Every row gives one point. Any point is a mix of the corners, with weights that add up to 1. It lies inside the corners' shape when no weight is negative. Say inside or outside, and name the corners with a negative weight.
In the rows, 128 means zero.

Corners:
(1): [185 107]
(2): [114 176]
(3): [ 95 131]
Points:
[105 114] => outside (2)
[150 110] => outside (2)
[ 91 153] => outside (1)
[151 154] => outside (3)
[137 151] => inside
[111 158] => inside
[101 167] => outside (1)
[175 113] => inside

Corners:
(1): [132 110 138 182 102 121]
(2): [ 99 129  76 112  97 129]
(3): [107  86 141  49 164 135]
(4): [ 64 127  60 153 126 210]
(5): [ 99 103 175 127 156  73]
(6): [104 143 117  74 167 135]
(7): [130  99  67 105 150 115]
Points:
[124 116  75 129 128 133] => outside (3, 5)
[121 109 129 119 125 105] => outside (4)
[101 113 103 100 146 122] => outside (1)
[109 109 106 100 132 128] => inside
[119  86 124 111 152 123] => outside (2, 6)
[104 102 121  82 144 133] => inside
[119 111 153 112 135 103] => outside (4, 7)

Corners:
(1): [ 90 103 158 127 108 179 146 162 162]
(2): [156 168 100 192  79 165 132 179 106]
(3): [133 108 127 129 171 125 108  97 169]
(4): [127 132 151 154 149  54  74 104  88]
(5): [127 113 161 127 160  93 149  92 106]
(6): [ 87 164 118  87 149 136 130 121 184]
(7): [152 197  81 106 160  93 125 180 168]
(8): [134 110 104 130 109 190 123 159  70]
(9): [168 147 100 120  48 158 109 172  93]
(10): [154 139 189 141 154 123 118  93 101]
Points:
[138 166 112 117 132 129 136 147 126] => outside (1, 3, 4)
[139 144 124 124 118 135 123 145 126] => inside
[130 138 128 130 121 130 123 142 107] => outside (3)
[135 146 128 123 148 106 111 113 146] => outside (1, 8)

Corners:
(1): [143 119  54  87 184 113 164 150  75 171 196  98]
(2): [138 125 134 201 103 166 144 138 100 135 103 144]
(3): [109 167 123 164 128 149 107 146  83 126 110 138]
(4): [160 127 146 152  90 181 129 134 134  67   7 145]
(5): [137 156 145 182 115 134 134 162 132 120  79 176]
(6): [ 87 132 121 107 137  74 131 104 104 126 174  97]
(7): [123 134 132 128  99 146 123 176 125 100  92 125]
(8): [152  87 159 104 174 182 115  95  89 105 162 145]
(9): [128 128 123 182 102 138 111 118 123  89  99 142]
(10): [136 121 149 131 108 143 103 101  92 113 112 165]
(11): [112 100 104  98 166 162 124  78 100 137 149 121]
(12): [139 151 118  66 170 128 137 117 114 145 184 100]
(13): [150  71  63 109 174 101 134  90 123 149 137  62]
Points:
[125 134 105 190 112 142 136 133 109 121  75 132] => outside (7, 8, 10, 12)
[131 126 133 132 129 146 124 119 113 115 116 129] => outside (1)
[135 119 102 118 152 139 137 127  95 135 147 121] => inside
[125 122 117 115 146 125 122 114 102 128 146 122] => outside (2, 4)
[120 133 125 125 143 145 130 111  95 122 152 122] => outside (5, 7, 10, 13)
[136 128 119 145 127 150 127 132 109 118 110 133] => outside (6)
[127 123 120 120 142 149 124 112 105 123 127 127] => inside
